Each row of a before or after table is a point. The points were changed in one or more steps. Then noise was added and the rows were shuffled. The steps act on how far a point lies along the listed directions, d1 being the first. Name the steps. A step turns or swaps two directions, mirrors them in a line or flattens them onto one, adds a multiple of one to another, or multiplies one. Angles are multiples of 10 degrees, from the lower direction toward the higher: turns from -170 to 170, lines from 10 to 170 but not 90. Use the fewest steps. Two steps may share a direction if one is a turn and the other turns, adds or multiplies; they go together, in the order done. Otherwise the lowest direction goes first.

Directions:
(1): -0.037  0.002
(2): 0.002  0.037
Before, 11 rows:
0.008  0.027
-0.008  -0.012
-0.011  -0.035
0.015  0.001
0.022  0.037
0.025  0.001
0.014  0.035
0.027  -0.038
-0.024  -0.032
-0.067  0.005
0.002  -0.024
After (11 x 2):
-0.023  0.007
0.027  0.059
-0.005  -0.015
-0.046  -0.014
-0.007  0.014
0.028  -0.033
-0.029  0.023
0.027  -0.025
0.023  -0.017
-0.022  0.033
-0.007  -0.024
Steps: turn d1 and d2 by 110 degrees

Directions:
(1): 0.039  -0.024  0.005
(2): 0.016  0.017  -0.040
Before:
0.051  -0.003  -0.012
0.029  0.017  -0.046
0.050  -0.010  0.001
0.062  -0.004  -0.042
-0.034  0.007  0.001
-0.016  -0.011  0.006
0.054  -0.013  -0.008
-0.009  0.005  -0.004
-0.017  0.010  0.018
0.046  -0.029  0.031
-0.029  0.028  0.008
-0.047  0.015  0.007
0.018  0.009  0.007
0.039  -0.018  0.006
After, 14 rows:
-0.025  0.032  0.000
0.040  -0.036  0.045
-0.014  -0.010  0.005
-0.042  0.019  -0.005
0.056  -0.008  -0.029
0.045  -0.014  0.014
0.017  0.007  0.009
0.046  -0.008  0.000
0.051  -0.020  0.005
0.034  -0.023  0.017
-0.014  0.013  0.015
-0.031  0.010  -0.008
-0.008  0.007  -0.007
0.028  0.016  -0.042
Steps: add -0.3 times d1 to d2

Directions:
(1): 0.029  -0.016  -0.001  -0.041
(2): 0.014  0.047  0.018  -0.008
(3): 0.037  0.004  -0.027  0.026
(4): -0.019  0.018  -0.042  -0.019
Before:
-0.030  0.036  -0.015  0.029
0.011  0.017  -0.016  0.049
0.004  0.025  -0.023  0.021
-0.006  0.027  0.024  -0.008
-0.022  -0.007  0.009  -0.001
0.017  0.048  -0.051  0.010
0.003  -0.011  0.030  0.034
0.005  -0.016  -0.047  0.038
-0.001  0.010  -0.018  0.005
0.001  0.040  -0.006  0.027
-0.011  -0.041  0.020  0.029
0.059  0.002  -0.047  0.033
0.060  0.036  -0.012  -0.001
0.004  -0.056  -0.012  0.007
After, 14 rows:
0.043  0.035  -0.002  0.025
-0.017  0.005  0.012  -0.007
0.061  0.010  -0.042  0.037
0.016  0.051  -0.008  -0.017
0.017  0.006  -0.025  0.032
-0.019  0.013  -0.033  -0.010
-0.025  -0.028  -0.005  -0.001
0.041  -0.031  0.007  0.046
0.017  -0.011  -0.004  0.027
0.030  -0.041  -0.036  0.027
0.014  -0.004  0.008  0.016
-0.004  -0.016  0.014  0.028
-0.014  0.044  -0.020  -0.021
0.004  -0.020  -0.007  0.029
Steps: multiply d1 by 0.4; turn d2 and d4 by -170 degrees

Directions:
(1): -0.017  0.059  0.000  -0.011  0.015  0.008
(2): -0.045  -0.011  -0.005  -0.011  -0.032  0.029
(3): -0.019  0.007  0.046  0.022  -0.017  -0.029
Before:
-0.007  0.004  0.016  -0.015  -0.009  0.022
0.046  -0.084  0.016  0.030  -0.029  -0.025
-0.021  -0.017  0.007  0.007  0.002  0.014
-0.002  -0.010  0.009  -0.017  -0.004  0.004
-0.026  0.014  0.004  -0.005  -0.010  0.015
0.038  0.016  -0.034  0.006  0.048  -0.011
0.017  -0.086  -0.008  -0.012  -0.024  -0.001
0.037  0.030  -0.015  -0.012  0.035  -0.013
After (8 x 6):
0.033  0.029  -0.030  0.007  0.049  -0.012
-0.009  0.003  0.021  -0.014  -0.009  0.022
0.034  0.041  -0.007  -0.011  0.033  -0.018
0.057  -0.089  -0.011  0.017  -0.019  -0.009
-0.018  -0.018  0.006  0.005  0.002  0.016
0.023  -0.080  -0.028  -0.025  -0.016  0.014
-0.026  0.012  0.008  -0.004  -0.011  0.011
-0.003  -0.009  0.009  -0.020  -0.003  0.005
Steps: turn d1 and d3 by 20 degrees
